Each point is reached from the start by the listed moves, each made 0, 1 or 2 times, or once backwards (-1), plus a little noise. Is the number of moves made odd or even? Then give how often each move was made.
In the rows, 128 means zero.

Moves:
(1): [152 131 164 123]
(2): [135 168 132 153]
Start: [131 136 146 112]
Points:
[173 102 209  77] -> odd (2, -1)
[123  94 142  89] -> odd (0, -1)
[145 217 153 163] -> even (0, 2)

Moves:
(1): [166 131 136 121 120 131 122 128 143 126 131 133 130 113]
(2): [116 158 119 123 132 138 139 141 128 130 135 111 113 128]
(3): [121 136 167 122 105 119 129 116 141 132 113 131 124 130]
(4): [133 146 134 169 129 116 124 116 116 125 126 131 113 143]
(5): [113 143 133 125 151 126 121 116 130 118 133 135 126 126]
(6): [124 129 129 128 127 160 122 130 132 134 109 141 120 131]
(7): [130 120 124 123 135 124 158 114 133 111 123 130 132 113]
(8): [134 121 148 130 142 130 132 157 134 127 120 120 137 145]
(9): [124 145 112 148 117 114 113 131 182 128 133 115 146 116]
(10): [128 125 122 136 127 140 127 113 140 157 133 114 113 106]
(11): [127 133 131 135 123 138 131 132 135 124 168 128 135 150]
Start: [130 143 144 120 118 129 147 101 134 117 140 112 139 127]
Points:
[199 230  76 195 132 126 175  40 146 144 205  61  61  45] -> even (2, 2, -1, 2, 0, -1, 1, -1, 0, 2, 0)
[ 60 229 170 231 136  93  82  22 178 175 106  85  79 105] -> odd (-1, 0, 1, 2, 2, 0, -1, 0, 1, 2, -1)
[202 121 141 188 146 123 131  53  63 135 105 137  91 108] -> even (1, -1, -1, 2, 0, 0, 0, 0, -1, 1, -1)
[ 86 204 209 249  48  82  73  61 227 142  91 117 139 167] -> even (-1, -1, 2, 2, 0, 1, -1, 0, 2, 0, 0)
[154 196 245 226 142 129 100  81 232 119 142 128 142 164] -> odd (1, -1, 1, 2, 2, 1, 0, 2, 1, 1, 1)

Moves:
(1): [141 131 136 129 131 133 129 118 132 131 129 131 125 131 122 128 126 128
 125 125 135 130 125 126 123]
(2): [123 149 119 129 116 123 121 121 123 130 127 116 127 132 132 122 126 131
 125 123 123 128 119 129 128]
(3): [119 130 150 119 125 132 125 134 133 129 143 124 124 114 127 124 122 132
 130 141 140 133 114 114 121]
(4): [130 126 131 160 119 120 131 120 122 132 129 129 137 125 125 129 126 118
 124 126 125 133 129 130 135]
(5): [123 143 128 132 144 131 140 126 124 126 132 125 127 128 127 127 128 130
 131 123 122 127 127 121 127]
(6): [118 129 136 134 106 162 140 136 126 108 117 123 120 126 117 136 137 136
 128 118 129 130 125 127 132]
(7): [121 121 127 129 118 126 151 129 125 142 135 133 135 122 117 128 125 136
 112 126 132 121 127 137 142]
(8): [136 134 133 125 127 125 125 143 131 127 135 131 128 128 132 132 134 129
 122 125 117 132 129 134 124]
(9): [119 131 121 123 125 117 133 131 151 130 132 128 125 119 117 121 131 125
 132 131 134 129 117 128 132]
(10): [129 127 123 136 127 139 118 128 135 150 124 120 122 131 134 134 134 124
 132 133 136 130 138 122 130]
(11): [136 121 121 129 126 135 124 122 131 128 145 124 126 121 126 118 127 134
 124 135 121 130 129 126 134]
(12): [127 131 127 129 130 133 131 125 121 126 134 143 129 120 126 124 137 134
 137 129 130 123 124 130 131]
(13): [129 121 139 123 128 134 122 140 132 134 132 124 145 130 130 120 125 134
 128 109 124 134 121 128 130]
(14): [121 131 129 131 129 117 129 130 134 124 126 127 118 144 132 115 136 123
 134 132 125 127 135 133 134]
(15): [124 130 129 131 122 134 129 123 143 128 124 133 120 122 153 133 118 129
 130 124 128 133 128 132 123]
(16): [126 125 125 127 130 123 131 125 126 125 143 136 137 142 129 145 127 131
 130 122 131 129 123 124 116]
(17): [130 131 141 125 134 121 121 123 129 124 137 117 137 127 136 139 143 128
 120 126 133 123 116 132 142]
(18): [125 126 128 128 131 110 125 127 132 130 130 129 121 131 129 135 131 150
 126 117 131 139 129 120 123]
(19): [137 125 127 126 122 128 134 129 127 132 125 117 127 126 133 128 128 128
 144 134 128 127 129 129 126]
(20): [133 125 129 123 132 132 142 130 136 120 113 146 147 131 129 123 130 139
 125 156 130 136 129 129 126]
(21): [134 129 123 133 136 125 126 139 123 126 126 120 124 133 133 120 125 121
 127 127 142 133 119 135 131]
(22): [118 116 124 120 115 130 135 113 124 136 126 126 130 116 132 132 138 122
 122 118 133 151 137 126 124]
(23): [131 132 132 118 128 132 121 131 130 125 139 126 137 122 128 127 129 133
 128 126 134 126 149 126 125]
(24): [115 125 134 129 134 134 125 125 131 134 122 121 132 129 118 135 120 128
 137 132 137 140 123 154 128]
Start: [147 133 138 121 136 134 129 122 130 127 127 131 134 133 132 118 120 115
 119 114 154 139 129 148 136]
Points:
[116 154 128 198 165  79 132  67  91 188 136 169  90 147 172 153 157 107
 154 102 163 219 161  96  79] -> odd (0, 0, 1, 2, 2, -1, -1, 1, -1, 2, -1, 2, -1, 1, 0, 1, -1, 2, 0, 0, 0, 2, -1, 0)
[183 110 170  96 185 184 208 127  99 149 140 139 249 136  88 167 135 115
  49 117 206 207 174 228 134] -> odd (2, -1, -1, 0, 2, 0, 2, 2, -1, 0, 0, -1, 0, -1, -1, 1, 1, -1, 0, 2, 2, 2, 2, 2)
[138 217 103 204 138  85  87  80 127 144 150 140  94 154  73 104 121  99
 152  86 210 130 100 118 121] -> even (2, 2, 0, 2, 0, 0, -1, -1, 2, 1, -1, 2, -1, 0, -1, 1, -1, 1, -1, -1, 1, -1, 1, 0)

Moves:
(1): [133 141 127 138 121 129 129 123 136 134 123 129 132 127 132 135 135 123
 132 135 133 128 127 116]
(2): [122 137 132 138 133 129 120 124 126 129 128 131 139 139 124 119 132 133
 132 136 115 132 139 136]
(3): [126 131 131 126 129 135 135 116 113 123 133 132 124 128 124 130 119 133
 130 122 135 127 118 122]
(4): [130 122 134 138 126 136 129 135 116 127 132 128 139 128 134 130 134 129
 114 131 149 149 137 140]
(5): [129 133 130 124 139 125 124 128 125 125 142 135 133 133 139 134 128 107
 133 124 127 147 136 124]
(6): [131 117 138 138 109 132 127 123 136 133 135 122 130 117 138 144 134 121
 116 125 113 125 129 135]
(7): [124 122 127 128 131 124 135 126 124 138 132 126 139 132 131 129 117 132
 133 123 123 133 129 122]
(8): [125 138 142 125 122 120 131 133 129 131 131 131 124 141 134 121 128 125
 132 132 142 130 128 110]
(9): [112 139 131 125 135 134 126 124 144 133 122 140 132 122 131 139 122 134
 119 130 147 113 124 131]
(10): [134 118 129 125 126 127 122 130 113 145 127 143 124 137 122 144 126 114
 141 134 132 114 124 126]
(11): [134 139 114 135 123 111 137 129 126 119 144 140 128 144 144 129 124 128
 130 138 125 135 112 135]
(12): [126 125 123 119 114 133 134 137 132 113 118 140 128 128 120 134 122 126
 131 137 134 125 140 129]
(13): [129 140 117 140 115 131 122 119 120 116 126 125 147 113 134 131 136 128
 115 114 127 115 129 132]
(14): [130 124 126 126 136 125 113 125 128 120 131 142 134 129 133 121 127 125
 132 129 131 130 125 120]
(15): [127 125 142 134 136 124 126 137 117 131 119 127 129 118 119 125 132 111
 140 127 124 137 123 120]
(16): [116 133 137 118 128 134 108 138 146 138 138 124 128 138 132 141 124 124
 149 138 141 139 119 130]
(17): [117 121 139 132 127 128 135 122 124 124 118 113 122 151 132 140 126 135
 131 128 139 136 124 137]
(18): [121 121 123 132 131 137 134 135 125 124 136 126 127 123 136 135 130 129
 125 131 138 122 128 116]
(19): [124 120 127 138 137 138 130 128 148 134 142 122 142 133 119 129  96 120
 131 116 126 117 143 132]
(20): [137 127 134 122 132 127 136 125 123 134 133 129 145 139 121 129 129 122
 131 139 133 126 129 130]
(21): [114 139 130 132 137 137 125 118 102 128 113 126 123 133 136 115 116 111
 130 140 124 137 118 128]
(22): [134 125 141 132 143 124 123 122 112 141 132 121 126 127 150 115 135 140
 137 128 132 126 131 148]
(23): [134 131 132 128 127 124 122 122 115 123 120 125 125 128 126 140 114 125
 125 139 122 129 130 135]
(24): [136 128 135 130 129 132 133 135 126 128 121 126 128 133 134 130 132 129
 127 128 121 134 123 127]
Start: [120 133 127 113 130 118 128 132 120 128 122 128 138 130 123 117 135 115
 137 132 133 128 139 137]
Points:
[138 185 172 137 119  96 158  78  43 194 119 153 171 215 147  93 152 119
 182 174  83 134  60 103] -> even (1, 2, 2, -1, -1, 1, 2, 1, 0, 1, 1, -1, 0, 0, 0, 0, 0, -1, -1, 2, 1, 0, -1, 2)
[118 135 127  63  86 154 154 205 207 107 176 158 177 171 159 199 172  93
 154 181 249 248 162  82] -> even (2, -1, 0, 2, 2, 0, 1, 0, 0, -1, 0, 2, -1, 0, -1, 2, 0, 1, -1, 1, -1, -1, -1, 1)
[ 54 162 209 118 195 146  54 121  43 132  73 144 168 185 181 136 147  50
 222 218 207 238 101 171] -> even (1, 1, 0, 1, 1, 0, 0, -1, 1, 0, 0, 1, 0, 2, 2, 2, 2, 0, -1, 1, 2, 1, 0, 0)

Moves:
(1): [132 122 125 132 137 132 143 132 111 114 126 128 131 128 139 123 134 132
 133 132 134 129 125 129 128 125 123]
(2): [125 130 124 128 130 136 123 133 133 126 125 129 130 122 128 140 139 116
 128 127 118 131 130 128 118 132 135]
(3): [135 130 121 131 114 122 120 118 126 124 137 119 126 116 122 119 124 125
 124 133 142 133 124 124 132 107 131]
(4): [129 133 131 137 130 134 123 131 132 135 132 132 125 134 130 116 118 136
 128 129 127 132 130 120 128 127 126]
(5): [133 130 119 131 135 129 121 133 136 139 116 140 124 131 118 126 124 134
 130 140 133 109 131 126 133 129 118]
(6): [147 134 130 122 130 123 125 133 128 128 129 130 128 134 135 127 119 136
 129 131 139 123 130 130 148 102 133]
(7): [130 126 129 133 126 125 131 125 127 125 129 132 123 133 126 125 136 137
 128 127 133 125 121 134 132 123 131]
(8): [131 123 133 117 133 132 131 124 120 118 121 124 121 127 139 131 128 123
 126 130 132 123 120 127 119 132 139]
(9): [120 133 125 127 124 129 129 125 120 107 133 114 129 126 124 138 128 135
 131 128 136 114 135 132 129 121 131]
(10): [127 125 122 125 126 139 128 119 129 115 125 132 134 132 139 131 119 135
 130 121 110 130 128 129 134 127 122]
(11): [141 119 130 134 131 125 133 130 124 120 134 132 140 122 127 126 123 136
 134 123 144 121 128 126 135 126 134]
(12): [125 127 128 125 129 126 128 117 142 131 123 109 118 120 134 127 112 137
 130 117 131 129 118 117 141 114 127]
(13): [129 128 131 127 128 129 127 129 123 131 130 122 126 124 118 121 128 127
 131 123 132 123 134 132 127 131 128]
(14): [132 129 146 135 124 133 125 128 120 122 116 133 137 124 118 134 131 135
 125 131 126 134 128 126 128 131 119]
(15): [126 128 131 132 123 125 129 135 138 128 130 128 120 113 120 120 138 147
 121 131 133 137 153 137 137 124 123]
(16): [130 132 124 123 113 134 120 124 141 127 136 125 123 117 125 133 138 132
 129 126 133 127 134 132 134 136 122]
(17): [130 121 131 132 126 139 133 124 131 129 123 121 131 127 134 128 127 130
 122 127 123 135 127 123 128 124 123]
(18): [126 134 127 125 132 124 130 131 121 138 141 115 121 127 126 133 114 108
 130 131 122 126 137 125 133 131 137]
(19): [126 121 135 131 135 139 121 133 132 111 130 127 135 127 129 132 120 137
 128 113 128 136 129 113 136 123 122]
(20): [130 118 124 115 123 143 126 135 119 124 128 116 125 124 122 136 125 130
 142 128 116 125 141 129 125 124 131]
(21): [124 129 135 127 130 123 124 116 127 136 131 129 124 121 125 126 143 125
 125 129 130 125 129 129 126 134 123]
(22): [131 126 125 136 128 126 117 133 132 128 125 131 125 131 141 126 128 131
 121 123 111 120 128 123 125 130 126]
(23): [126 121 126 133 130 133 122 120 129 130 120 119 136 139 125 136 130 129
 134 129 122 131 125 123 131 142 132]
(24): [122 129 132 125 122 123 132 134 126 123 129 129 130 125 119 121 132 124
 137 126 125 121 138 124 132 132 131]
Start: [141 130 126 122 137 124 120 145 130 127 131 132 131 131 112 130 129 127
 116 131 140 129 131 136 123 128 136]
Points:
[143 106 142  92 132 200 143 163  55   7 109  81 112 125 112 134 114 196
 162 131 115  80 200 132 170  77 133] -> even (2, 0, 0, 1, 1, 1, 2, 2, 2, 2, -1, 0, 1, 1, 1, 0, 1, 1, 1, 2, 0, 0, 0, 2)
[161 149 104 113 142 140  44 123 141 149 173 152 102  89  79 101 125  86
 106 140 192  75 128 111  77 155 140] -> odd (-1, 1, 2, 2, 2, -1, -1, 2, 0, 0, 1, -1, 2, -1, -1, 1, -1, 0, 1, 0, 2, 0, -1, -1)
[106 124 146 117 106 197 111 118 189  30 114  60 157 120 118 178 143 204
 122  69 133 169 163 115 187 120 115] -> even (0, 1, -1, 0, -1, 1, 0, 0, 2, 1, -1, 1, 1, 0, 1, 2, 2, -1, 2, -1, -1, -1, 2, 1)
[142 141 118  99  76 166  88 187 171 135 186  85 118  55  71 107  78 121
 154  88  89 164 224 106 155  98 158] -> odd (-1, 2, 1, 2, -1, 0, -1, -1, -1, 1, 1, 1, 1, 0, 1, 1, 0, 1, 0, 2, -1, 0, -1, 2)
[111 118 137  99 115 166  94 113 123 138 113  45  62 111  36 156 124 189
 154 149 121  46 224 161 152 192 141] -> odd (-1, -1, -1, 1, 2, -1, 2, 2, 2, 1, 0, 1, 2, 1, 2, 1, 0, 2, -1, 2, 1, 0, 2, 0)
[175 129 138 147 138 194  91 141  67  52  77 128 162 159  78 145 120 169
 133 182 172 109 111 104 118  60 121] -> odd (1, 1, 2, 2, 2, 1, 1, 1, 2, 0, -1, -1, 0, 2, -1, -1, 1, -1, 1, 1, 0, -1, 1, 0)

Moves:
(1): [130 125 136 129 129 126 138 134 127 128 133 133 135 118 131 113 126 128
 135 134 123 134 122 137 129 117]
(2): [130 124 126 139 131 110 140 124 135 116 122 110 128 123 135 134 115 117
 118 116 136 130 129 137 130 133]
(3): [145 145 115 120 108 123 139 113 134 129 132 117 138 137 128 123 132 134
 123 133 130 155 135 130 131 126]
(4): [121 121 116 147 119 127 137 123 127 134 122 119 117 123 121 119 122 125
 129 131 128 142 125 130 131 127]
(5): [125 134 122 130 123 124 142 136 128 136 137 127 125 106 127 127 108 139
 133 117 139 133 139 126 136 128]
(6): [130 126 136 131 124 131 124 129 127 112 113 128 133 124 128 131 128 126
 130 134 119 140 133 126 135 131]
(7): [140 115 131 126 141 122 124 125 124 142 127 145 136 125 115 150 133 135
 150 122 125 119 110 123 142 124]
(8): [131 127 118 141 123 125 129 124 138 119 133 127 130 136 129 124 123 128
 141 119 128 126 126 120 120 144]
(9): [119 149 128 134 132 124 121 127 117 111 133 127 124 124 139 117 136 126
 104 123 137 134 117 133 124 130]
(10): [116 135 120 124 129 125 114 135 130 124 120 121 132 120 118 125 121 130
 133 131 139 125 120 144 117 137]
(11): [145 134 137 120 140 115 126 106 141 139 115 136 122 122 119 133 129 109
 117 118 130 126 122 137 122 119]
(12): [140 124 120 118 138 138 126 134 135 138 122 144 133 141 127 139 138 144
 137 134 131 118 127 134 123 143]
(13): [130 132 129 132 135 132 141 136 131 121 126 120 126 140 128 123 122 135
 143 115 149 135 128 135 121 137]
(14): [132 133 133 131 112 137 136 127 134 120 127 127 126 136 129 124 114 128
 110 119 123 118 125 146 135 132]
(15): [127 126 121 129 131 139 111 125 127 128 126 125 128 127 136 127 134 131
 132 115 133 125 132 131 135 125]
(16): [124 137 131 128 112 126 130 129 129 124 130 128 126 122 137 136 122 117
 124 134 128 133 131 129 129 122]
(17): [119 136 126 141 136 127 118 123 119 130 142 128 128 132 129 135 121 136
 122 127 134 139 131 138 131 115]
(18): [129 148 140 124 125 122 130 122 140 130 135 119 106 128 138 120 146 128
 137 120 123 133 136 150 140 120]
(19): [137 134 114 136 127 132 129 108 116 126 120 125 134 128 140 126 121 134
 134 130 133 120 123 116 118 112]
(20): [127 121 123 113 131 143 129 133 127 120 140 127 121 129 123 139 137 134
 124 129 125 132 123 128 120 130]
(21): [121 126 131 120 126 117 126 139 141 136 117 125 127 127 123 137 143 123
 139 111 105 118 124 118 133 123]
(22): [117 117 147 133 121 139 133 120 136 118 141 113 130 131 124 133 133 137
 137 117 135 134 132 130 115 133]
(23): [127 123 123 126 125 118 116 120 120 127 131 131 127 135 134 130 125 134
 130 121 127 143 127 131 126 131]
(24): [116 137 109 114 126 120 142 134 111 122 123 138 136 126 122 128 133 119
 119 137 122 118 123 139 133 114]
Start: [121 128 147 124 127 137 149 121 130 135 134 113 106 120 107 119 122 116
 137 120 130 128 119 132 123 127]
Points:
[ 85 143 170 141 107  96 205  98 144 186 170  83 110  88  89  83 149 116
 202  49 126 186 133 132 133  35] -> even (2, -1, 1, 1, 1, -1, 0, 0, 0, -1, 1, -1, 1, -1, 1, 0, 1, 0, 0, -1, 2, 2, 0, 1)
[ 38 163  76 123 153  71 125 112  82  77 155  95 108 132 112 113 136 106
  37 158 189 175  83 249  56 169] -> odd (0, 2, 0, 1, -1, -1, -1, 0, 2, 2, 0, 2, -1, -1, -1, 0, 1, 0, -1, 0, -1, 1, 2, 2)
[ 61  94 150 124 136 101 181 144 127 144 175 143 105 115  42 163 126 178
 212  33  82 110  48 241 143  99] -> even (2, 0, -1, 1, 1, 0, 2, 1, 0, 1, 0, 1, 0, 2, -1, -1, 2, 1, 0, 1, 2, 2, 2, 2)
[122 115 103  92 157 191  89 117  77 137 131 193  95 174  74 181 170 151
  82  87 145 149  25 224 139 131] -> even (0, -1, 0, 2, -1, 0, 2, -1, 2, 0, 1, 2, 1, 2, 2, 1, 1, -1, -1, 2, 0, 0, 2, 1)
[213 189  95  63  77  38 232  56 162 223  55 160  86  70 119 183 119  75
 120  90  66 104 103 148 181  44] -> even (0, 1, 1, 1, 2, 0, 1, -1, 0, -1, 2, 2, -1, 1, -1, 2, -1, 1, 2, 0, 2, -1, 1, 1)

Moves:
(1): [137 118 126 126 126 119 135 132 128 122 125 122 126 130 132 120 132 125
 138 133 129 127 130 126 116 130 132]
(2): [106 133 128 125 129 130 140 129 134 132 122 133 127 136 126 122 122 117
 122 131 115 124 126 128 142 132 121]
(3): [129 128 132 123 132 126 132 123 126 125 123 133 123 134 126 131 131 133
 127 132 128 133 123 139 131 125 123]
(4): [129 118 126 117 129 123 127 130 141 127 120 143 127 139 127 128 116 124
 121 134 130 124 130 127 137 137 128]
(5): [129 136 125 126 139 128 130 130 126 123 121 126 128 133 128 129 127 126
 127 121 141 134 124 133 129 135 130]
(6): [130 128 128 130 129 126 122 127 118 127 128 129 138 125 126 132 122 127
 127 127 139 134 123 132 114 127 129]
(7): [129 127 122 124 138 129 133 129 133 132 119 116 122 132 126 126 123 124
 132 139 134 131 121 130 143 122 127]
(8): [133 135 134 129 130 121 130 130 127 113 137 125 128 130 129 128 128 123
 115 133 143 127 130 128 124 137 133]
(9): [125 132 123 122 131 133 132 124 134 118 134 134 121 116 132 133 131 150
 136 134 127 127 124 130 122 122 124]
(10): [124 120 123 128 128 131 129 120 129 120 134 130 127 124 118 126 134 133
 127 124 129 131 127 133 128 126 122]
(11): [128 134 124 132 125 134 125 121 129 130 122 125 125 130 133 118 128 128
 129 133 115 133 121 123 120 130 139]
(12): [126 129 144 126 122 128 131 126 139 139 128 130 136 134 136 124 123 112
 139 138 126 121 133 128 131 143 139]
(13): [125 123 124 130 124 123 121 120 120 139 124 131 124 130 128 131 127 131
 133 123 125 125 130 118 124 133 132]
(14): [121 133 126 133 124 122 131 128 139 136 127 123 124 130 118 119 131 131
 131 127 123 120 122 138 121 119 124]
(15): [124 123 132 135 135 133 130 127 128 119 132 133 120 124 125 130 124 137
 123 120 130 131 121 134 126 124 137]
(16): [125 129 131 129 130 124 128 131 125 126 133 131 126 136 125 132 128 127
 131 130 132 133 128 128 124 129 125]
(17): [126 124 137 131 130 134 127 135 120 128 133 129 133 119 132 131 130 129
 133 136 124 121 124 122 124 136 124]
(18): [128 127 118 125 130 123 141 122 130 135 133 134 120 122 133 130 126 124
 129 135 125 141 113 128 133 128 134]
(19): [124 118 129 128 123 128 122 122 128 137 125 132 122 127 131 138 139 122
 138 134 133 121 134 131 115 137 123]
(20): [122 121 120 127 135 127 129 136 135 138 134 124 128 128 129 119 137 137
 122 120 122 124 130 136 116 126 126]
(21): [123 126 130 124 125 130 130 130 136 127 127 130 128 120 125 120 133 133
 118 136 138 139 125 119 126 121 130]
(22): [132 133 135 123 135 132 125 131 121 124 133 128 125 130 125 133 122 122
 130 121 136 124 130 125 127 127 133]
(23): [140 131 128 124 126 128 146 119 137 128 123 113 129 138 135 127 111 125
 120 121 129 134 113 123 131 129 125]
(24): [135 130 117 131 134 134 141 132 131 126 127 129 134 133 123 128 128 124
 120 128 127 125 134 129 132 119 129]
Start: [128 136 120 138 131 125 123 142 131 126 126 132 124 125 127 121 131 135
 118 125 139 127 122 140 138 134 132]
Points:
[168 152 175 139 119 129 138 111 124 126 126 105 159 132 161 144 105 145
  93 179 202 160  95 109 104 152 150] -> odd (-1, -1, 2, -1, -1, 2, 1, 2, 1, -1, 0, 2, 2, -1, 0, 1, 1, -1, 0, 0, 2, -1, 2, 1)
[113 153 156 134 132  98  94 144 153 130 150 186 133 124 100 144 150 134
 113 143 240 107 147 149  76 175 163] -> even (-1, -1, 0, 1, 2, 1, -1, 2, 1, 0, -1, 2, 2, 2, 0, 1, 0, 0, 1, 0, 2, 1, -1, 1)
[144  82   7 111 154 112 130 101 152 163  92 177  84 142 111 142 160 160
 141 194 124 165  95 193 110  99 116] -> odd (0, -1, 2, 2, -1, 2, 2, -1, 1, 1, 2, -1, 0, 0, -1, 1, -1, 2, 2, 1, -1, -1, -1, 2)
